Rows are points. Each copy is the shape, with its points in the same order, turned, moved and blurred by noise. Say if it was mirrored as well.

Shape:
-0.025; -0.006; -0.024
-0.017; 0.036; 0.030
0.032; -0.035; 0.014
-0.033; 0.035; 0.028
-0.051; 0.038; 0.032
0.034; -0.008; -0.045
0.033; -0.027; -0.034
Copy 1 (7 x 3):
-0.031; 0.012; -0.020
-0.058; -0.022; 0.029
0.028; -0.028; -0.003
-0.068; -0.022; 0.015
-0.080; -0.030; 0.000
0.017; 0.040; 0.004
0.027; 0.022; -0.007
Copy 1 is: only turned
Copy 2, 7 rows:
-0.012; -0.028; -0.002
0.019; 0.034; -0.005
-0.023; -0.004; -0.072
0.014; 0.033; 0.009
0.009; 0.038; 0.027
0.012; -0.056; -0.052
-0.010; -0.049; -0.062
Copy 2 is: mirrored
Copy 3, 7 rows:
0.026; 0.021; 0.011
-0.047; 0.032; 0.005
-0.002; -0.045; 0.000
-0.033; 0.043; 0.017
-0.040; 0.068; 0.030
0.044; -0.009; -0.045
0.023; -0.025; -0.030
Copy 3 is: mirrored
Copy 4, 7 rows:
-0.033; -0.018; -0.010
-0.003; 0.005; 0.046
0.043; -0.031; -0.021
-0.019; 0.016; 0.042
-0.027; 0.030; 0.041
-0.004; -0.077; -0.014
0.007; -0.067; -0.026
Copy 4 is: mirrored

Shape, 9 rows:
-0.005; -0.028; 0.116; -0.008; -0.017; 0.013
-0.011; -0.008; 0.004; -0.034; -0.039; 0.017
-0.011; 0.023; -0.021; 0.002; -0.020; 0.029
0.056; 0.022; 0.038; -0.043; 0.042; 0.029
-0.025; -0.023; -0.023; 0.002; 0.017; 0.003
0.072; -0.020; -0.021; -0.027; 0.008; 0.022
-0.024; 0.056; 0.005; -0.032; -0.031; 0.032
-0.022; 0.030; -0.019; -0.012; -0.004; -0.042
-0.020; -0.016; -0.011; -0.023; 0.045; 0.012
Copy 1, 9 rows:
0.061; -0.074; 0.061; 0.017; -0.046; 0.033
-0.021; -0.030; -0.009; -0.020; -0.043; 0.007
-0.016; 0.020; -0.028; 0.007; -0.030; 0.003
0.047; -0.024; -0.028; -0.021; 0.013; 0.080
-0.018; -0.009; 0.005; 0.011; 0.022; -0.021
0.035; -0.033; -0.067; -0.044; 0.010; 0.011
-0.030; 0.017; 0.000; 0.010; -0.067; 0.049
-0.032; 0.041; 0.029; -0.036; -0.007; -0.001
-0.017; -0.011; -0.002; 0.009; 0.033; 0.015
Copy 1 is: only turned
Copy 2:
0.017; -0.065; 0.090; -0.052; 0.052; -0.009
-0.003; -0.004; 0.015; -0.038; -0.007; 0.021
-0.002; 0.034; 0.018; 0.002; 0.005; 0.031
-0.016; 0.036; 0.029; -0.045; 0.060; -0.059
-0.015; -0.013; -0.016; 0.020; 0.022; 0.015
-0.042; 0.028; 0.008; -0.011; -0.008; -0.060
0.023; 0.046; 0.024; -0.046; 0.021; 0.044
0.053; 0.011; -0.025; 0.002; 0.011; 0.009
-0.024; -0.004; -0.024; -0.001; 0.050; 0.001
Copy 2 is: mirrored
Copy 3 (9 x 6):
-0.076; -0.004; 0.041; -0.039; -0.048; 0.068
-0.025; -0.003; -0.022; 0.010; -0.038; -0.007
0.016; 0.029; -0.030; -0.004; -0.021; -0.009
0.025; 0.003; 0.014; 0.029; -0.070; 0.079
-0.013; 0.036; -0.018; 0.033; 0.017; 0.009
0.044; -0.031; -0.014; 0.033; -0.019; 0.034
-0.001; 0.044; -0.028; -0.004; -0.077; -0.012
-0.001; 0.050; 0.024; 0.030; -0.018; -0.032
-0.016; 0.041; -0.020; 0.051; -0.002; 0.036
Copy 3 is: mirrored
Copy 4 (9 x 6):
0.036; -0.005; 0.076; 0.042; -0.085; 0.018
-0.045; -0.016; 0.043; 0.008; -0.015; 0.000
-0.036; -0.006; 0.002; -0.001; 0.011; 0.024
-0.010; 0.056; 0.049; -0.052; -0.054; 0.040
-0.028; -0.031; -0.018; -0.023; -0.033; -0.009
-0.017; 0.005; 0.049; -0.082; -0.005; 0.004
-0.056; 0.023; 0.018; 0.030; 0.002; 0.034
-0.035; 0.025; -0.019; 0.011; -0.007; -0.033
-0.040; -0.009; -0.015; -0.033; -0.057; 0.001
Copy 4 is: mirrored

Shape (14 x 9):
-0.014; 0.012; 0.020; 0.011; -0.046; -0.013; 0.018; 0.038; -0.053
-0.048; 0.012; -0.012; -0.032; -0.073; 0.000; 0.015; -0.005; -0.063
0.002; -0.030; -0.028; -0.010; 0.030; 0.026; -0.017; -0.066; 0.019
0.026; 0.031; 0.005; 0.002; 0.019; 0.001; 0.014; -0.056; 0.057
-0.052; -0.035; -0.005; -0.020; -0.004; -0.038; 0.018; 0.027; 0.033
0.041; -0.015; 0.000; -0.034; -0.011; -0.015; -0.037; -0.041; 0.054
-0.023; -0.019; 0.016; -0.024; 0.004; -0.049; 0.007; -0.025; -0.021
-0.022; -0.028; 0.024; -0.041; -0.008; -0.013; 0.029; 0.050; -0.011
-0.026; 0.002; -0.019; -0.004; 0.006; -0.028; -0.014; 0.078; -0.019
-0.030; 0.013; 0.026; -0.014; 0.002; -0.015; -0.027; -0.058; 0.028
0.046; 0.038; -0.014; 0.043; 0.003; 0.022; 0.017; -0.003; 0.033
0.008; 0.046; 0.050; 0.086; -0.093; 0.036; 0.012; 0.008; -0.002
0.007; 0.005; 0.000; -0.047; 0.048; 0.031; -0.025; -0.032; 0.036
0.025; -0.040; 0.000; -0.028; 0.054; 0.006; -0.030; -0.037; 0.028
Copy 1, 14 rows:
0.021; 0.020; -0.037; 0.047; -0.019; 0.025; 0.021; 0.041; -0.022
0.032; 0.013; -0.068; 0.000; -0.056; 0.035; 0.041; -0.005; -0.040
0.036; 0.007; 0.022; -0.032; 0.037; 0.011; -0.001; -0.080; 0.017
0.011; 0.011; 0.057; -0.025; 0.027; -0.014; 0.036; -0.030; 0.049
0.030; -0.022; -0.045; -0.001; -0.006; -0.073; 0.014; -0.008; 0.000
0.067; 0.025; 0.043; -0.037; -0.003; -0.028; -0.004; -0.035; 0.043
0.037; 0.007; 0.009; -0.004; -0.005; -0.029; 0.029; -0.016; -0.048
0.039; -0.040; -0.028; 0.013; -0.007; -0.036; -0.002; 0.034; -0.020
0.010; 0.021; -0.057; 0.014; 0.016; -0.039; -0.031; 0.036; -0.017
0.005; 0.021; 0.040; -0.015; -0.027; -0.025; 0.021; -0.052; -0.004
0.008; 0.028; 0.021; 0.007; 0.046; 0.013; 0.014; 0.005; 0.072
-0.009; 0.036; 0.001; 0.089; -0.053; 0.052; 0.031; 0.025; 0.073
0.012; -0.007; 0.046; -0.060; 0.022; -0.007; -0.037; -0.040; 0.009
0.051; -0.011; 0.043; -0.028; 0.046; -0.024; -0.034; -0.057; 0.006
Copy 1 is: only turned
Copy 2, 14 rows:
-0.056; 0.013; 0.046; 0.006; -0.020; -0.024; -0.045; 0.022; -0.030
-0.031; -0.029; 0.054; -0.042; 0.024; -0.049; -0.049; 0.022; -0.038
0.044; -0.033; -0.047; -0.020; 0.027; 0.011; 0.017; -0.022; 0.013
0.055; 0.033; 0.001; -0.005; 0.007; 0.007; 0.022; -0.061; 0.024
-0.047; 0.000; 0.009; -0.018; 0.015; -0.018; -0.017; 0.019; 0.075
0.059; 0.012; -0.014; -0.061; -0.034; 0.016; 0.001; -0.030; 0.039
-0.035; -0.026; -0.009; -0.023; -0.012; -0.060; -0.008; -0.017; 0.019
-0.054; 0.009; 0.024; -0.024; -0.009; -0.024; 0.016; 0.041; 0.023
-0.067; 0.041; -0.020; -0.029; 0.009; -0.005; -0.041; 0.042; 0.008
0.000; -0.020; -0.009; -0.048; 0.009; -0.006; -0.002; -0.074; 0.024
0.041; 0.052; 0.008; 0.026; 0.003; 0.034; -0.018; -0.009; -0.006
-0.009; 0.010; 0.094; 0.039; -0.026; 0.056; -0.060; -0.039; -0.039
0.026; 0.020; -0.031; -0.052; 0.023; 0.019; 0.047; -0.025; 0.008
0.026; -0.017; -0.063; -0.042; -0.010; 0.013; 0.045; -0.005; 0.022
Copy 2 is: mirrored

Shape:
0.009; 0.026; -0.038; 0.006; 0.009; 0.005; 0.018; 0.093; -0.012; 0.034; 0.049
-0.004; 0.027; -0.045; 0.055; -0.106; 0.022; 0.010; 0.004; -0.040; 0.025; -0.013
0.013; 0.026; -0.020; 0.021; 0.000; -0.029; -0.020; -0.007; 0.017; 0.004; -0.018
0.018; 0.009; 0.046; -0.019; -0.059; 0.023; -0.024; -0.009; -0.007; -0.056; 0.023
0.002; 0.055; 0.006; -0.031; 0.004; 0.042; -0.033; -0.009; -0.020; 0.044; -0.025
-0.024; 0.033; 0.045; 0.013; 0.004; 0.002; 0.030; 0.007; -0.011; 0.038; -0.021
0.010; 0.018; 0.049; 0.009; 0.025; 0.001; -0.012; -0.022; -0.040; 0.046; -0.009
-0.018; -0.039; 0.016; 0.004; 0.027; 0.005; 0.034; 0.007; 0.029; -0.140; -0.007
0.012; -0.132; 0.040; -0.009; 0.032; 0.027; 0.022; -0.021; 0.097; 0.043; -0.004
0.016; 0.038; 0.009; 0.033; -0.028; 0.011; 0.030; 0.022; -0.038; 0.036; 0.021
-0.009; 0.000; -0.003; -0.015; 0.022; 0.005; -0.002; -0.020; -0.042; 0.029; 0.007
0.024; 0.015; 0.034; -0.018; 0.006; -0.026; 0.032; -0.017; -0.016; 0.013; -0.003
0.017; -0.022; 0.022; -0.012; 0.018; 0.014; -0.013; 0.005; -0.003; 0.010; -0.009
-0.025; -0.010; 0.033; -0.020; -0.054; -0.028; 0.033; 0.000; -0.010; 0.045; 0.025
0.006; 0.038; 0.015; -0.004; 0.033; 0.037; -0.002; -0.027; 0.049; 0.011; 0.071
-0.014; 0.008; 0.034; -0.003; 0.012; -0.009; -0.066; -0.001; -0.033; 0.048; 0.003
Copy 1, 16 rows:
-0.007; 0.041; 0.001; -0.006; 0.010; 0.003; -0.036; 0.051; -0.074; -0.077; -0.007
-0.002; -0.020; -0.058; 0.082; -0.014; -0.035; 0.018; 0.010; 0.004; -0.061; -0.018
0.025; 0.016; -0.013; -0.008; 0.003; -0.015; -0.026; -0.025; 0.011; -0.007; 0.008
0.011; -0.026; -0.042; 0.016; -0.023; 0.011; -0.036; 0.052; 0.050; -0.025; 0.081
-0.052; 0.009; -0.017; -0.024; -0.035; 0.037; -0.018; -0.001; 0.036; -0.020; -0.019
-0.018; 0.033; 0.008; 0.026; -0.038; 0.020; 0.010; 0.015; -0.013; 0.015; 0.017
-0.055; 0.006; 0.011; 0.019; -0.032; 0.028; -0.029; -0.012; -0.003; 0.023; 0.030
0.126; -0.033; 0.059; -0.016; -0.037; 0.022; -0.015; 0.059; 0.021; -0.003; 0.081
-0.016; 0.002; 0.110; -0.031; 0.034; -0.089; -0.018; 0.073; 0.030; 0.079; 0.035
-0.029; 0.027; -0.005; 0.054; -0.011; 0.018; -0.015; 0.015; -0.021; -0.039; 0.006
-0.039; -0.029; 0.013; -0.010; -0.010; 0.026; -0.005; -0.004; -0.014; -0.012; 0.025
-0.012; 0.009; 0.005; 0.015; 0.020; 0.042; -0.008; 0.004; -0.001; 0.018; 0.040
-0.009; -0.015; 0.030; -0.012; -0.008; 0.004; -0.037; 0.029; 0.011; 0.012; 0.022
-0.025; 0.016; -0.030; 0.022; 0.020; -0.007; 0.027; 0.037; -0.033; 0.015; 0.051
-0.028; 0.056; 0.045; -0.034; 0.001; 0.001; -0.017; 0.016; 0.040; -0.057; 0.064
-0.059; -0.006; -0.018; -0.027; -0.042; -0.008; -0.049; -0.018; -0.016; 0.014; 0.029
Copy 1 is: only turned
Copy 2 (16 x 11):
0.007; -0.013; 0.052; 0.064; -0.032; 0.041; 0.052; 0.035; -0.033; 0.050; -0.014
0.044; -0.057; -0.016; 0.066; -0.020; 0.065; -0.061; 0.034; -0.051; -0.025; -0.056
-0.020; 0.012; -0.019; 0.037; 0.011; 0.033; -0.026; 0.023; 0.001; -0.002; 0.007
-0.015; -0.075; -0.014; -0.003; -0.015; -0.035; -0.032; -0.011; 0.017; 0.001; -0.035
0.057; -0.005; -0.022; 0.010; -0.001; 0.004; -0.016; 0.065; 0.034; 0.031; -0.003
0.055; 0.021; 0.028; 0.016; 0.031; 0.016; -0.019; -0.002; 0.008; 0.011; -0.023
0.052; -0.005; -0.016; 0.023; 0.064; 0.001; 0.001; 0.010; 0.019; 0.022; 0.004
-0.063; -0.028; 0.049; -0.021; -0.035; -0.006; 0.014; -0.055; 0.042; -0.092; 0.016
0.018; -0.021; 0.002; -0.035; -0.004; 0.086; -0.013; -0.118; 0.041; 0.051; 0.098
0.045; -0.026; 0.018; 0.071; 0.012; 0.014; -0.006; 0.008; -0.019; 0.017; -0.035
0.046; -0.006; -0.025; 0.010; 0.016; 0.008; 0.029; 0.014; -0.008; -0.001; 0.013
0.024; 0.017; -0.022; 0.033; 0.017; -0.008; 0.006; -0.031; 0.015; 0.011; -0.019
0.015; -0.024; -0.008; 0.004; 0.011; 0.025; 0.013; -0.007; 0.032; 0.018; 0.016
0.042; -0.006; -0.011; -0.002; 0.003; 0.017; -0.013; -0.045; -0.050; 0.036; -0.042
0.009; -0.009; 0.024; 0.029; -0.018; -0.046; -0.025; 0.003; -0.005; 0.044; 0.070
0.023; -0.021; -0.023; -0.014; 0.062; 0.015; 0.007; 0.041; -0.006; 0.040; 0.005
Copy 2 is: only turned
Copy 3 (16 x 11):
-0.078; -0.047; 0.034; -0.007; -0.016; -0.065; 0.032; -0.060; -0.022; 0.041; 0.001
-0.048; -0.019; 0.048; -0.040; -0.010; -0.042; -0.051; -0.012; -0.038; -0.068; 0.077
-0.032; -0.002; -0.041; 0.002; -0.025; -0.018; -0.016; -0.001; -0.027; 0.010; 0.030
0.038; -0.019; 0.011; -0.006; -0.023; -0.031; 0.050; 0.029; 0.023; -0.035; 0.054
0.013; 0.022; -0.002; -0.071; -0.024; -0.019; 0.019; -0.021; -0.050; 0.002; -0.008
-0.030; 0.017; 0.008; -0.018; 0.003; -0.053; -0.001; 0.025; -0.022; -0.011; -0.039
0.016; 0.018; 0.007; -0.008; -0.043; -0.029; -0.012; 0.008; -0.033; -0.002; -0.045
0.015; 0.018; -0.012; 0.081; 0.063; -0.039; 0.043; 0.040; 0.056; 0.045; 0.070
-0.039; 0.003; 0.022; 0.034; 0.027; 0.114; 0.015; 0.027; 0.068; 0.031; -0.060
-0.040; -0.006; 0.035; -0.005; -0.031; -0.065; -0.002; -0.019; -0.030; -0.036; -0.006
0.023; 0.001; 0.009; -0.016; -0.011; -0.031; -0.025; -0.031; -0.004; 0.016; -0.021
0.009; -0.010; -0.021; 0.021; -0.007; -0.031; 0.004; -0.003; -0.013; -0.023; -0.036
0.008; -0.007; 0.011; 0.004; -0.009; 0.005; 0.015; 0.003; -0.011; 0.024; -0.010
-0.024; -0.050; 0.009; -0.026; -0.002; -0.037; -0.017; 0.011; 0.030; -0.046; -0.037
-0.028; 0.046; -0.020; -0.017; -0.053; -0.017; 0.050; -0.031; 0.058; 0.012; -0.008
0.017; -0.018; 0.007; -0.047; -0.061; -0.023; -0.019; 0.018; -0.023; 0.036; -0.025
Copy 3 is: only turned
